Rows are points. Each copy is the shape, with its points in the same order, turned, moved and blurred by noise. Say if it was mirrored as well.
In the rows, zero is written as 128.

Shape, 7 rows:
[[168 133 194]
 [135 108 117]
 [130 129 100]
 [114  83 160]
 [100 105 150]
 [ 66  97 153]
 [177 148 215]]
Copy 1 (7 x 3):
[[184 137 166]
 [ 98 121 155]
 [ 84 144 149]
 [125  81 135]
 [118 107 119]
 [107  88  88]
 [208 146 167]]
Copy 1 is: mirrored
Copy 2 (7 x 3):
[[205 131 111]
 [134 116 147]
 [110 129 138]
 [161  72 138]
 [132  76 125]
 [125  49 109]
 [227 136  90]]
Copy 2 is: mirrored
Copy 3 (7 x 3):
[[170  58 114]
 [136 126 156]
 [110 136 144]
 [188 130 147]
 [170 142 126]
 [187 174 115]
 [174  37  96]]
Copy 3 is: only turned

Shape, 11 rows:
[[116  87 113 144 118 161]
 [141 156 170  98  94  79]
 [136  60 148 122  71  66]
 [174 128 123  97  81 197]
 [120 156 140 147 183 106]
 [128 168 129 196  73  92]
 [192 107  83 154 143 121]
 [173 156 116 173 154 105]
 [ 67 118 183 129 153 153]
 [163 144 177 109  56 175]
 [139 178 102 136 162 105]]
Copy 1, 11 rows:
[[111 114 159 133 143 185]
 [157 109 120  97  92  86]
 [166  46 193 110  98 133]
 [128 114  79 106 104 210]
 [103 143 130 159 150  85]
 [215 144 153 136 150 130]
 [140  75 107 176 169 152]
 [155 116 113 182 164 118]
 [ 74 179 185 130  96 130]
 [157 133  96 103  59 178]
 [132 136 105 139 177  97]]
Copy 1 is: mirrored
Copy 2, 11 rows:
[[185 136 107 128 151 159]
 [ 98 132 178 133 142  91]
 [158 175 163 199 164 105]
 [151  54 145 130 172 173]
 [126 150 126  84  71 123]
 [ 72 186 132 121 159 168]
 [139 120 108 172  88 182]
 [ 99 144 124 128  75 171]
 [191 156 148  53 134 112]
 [131  86 192 113 192 158]
 [ 98 124  97 107  85 132]]
Copy 2 is: only turned
Copy 3, 11 rows:
[[177 165 161 158 165 128]
 [121  60 122 113 111 156]
 [176 106 160  56 165 166]
 [179  93 197 211 141 163]
 [146 147  82 152  81 120]
 [160  69 113 126 151  63]
 [235 128 147 143  94 121]
 [200 109  97 150  90  97]
 [ 98 171 104 161 158 152]
 [148  59 163 193 168 168]
 [149 119 116 153  63  93]]
Copy 3 is: mirrored
Copy 4 (11 x 6):
[[114 102  75 131  75 118]
 [195 134 159 159 141 102]
 [153 170 121 197  80  69]
 [172 104  75  63 114  75]
 [ 98 112 144 135 136 175]
 [162 114 194 122  52 116]
 [ 75 133 134  93 114  80]
 [ 95 127 177  94 122 123]
 [150 113  85 155 106 191]
 [213 133  92  73 109 102]
 [114  91 166 119 136 140]]
Copy 4 is: only turned
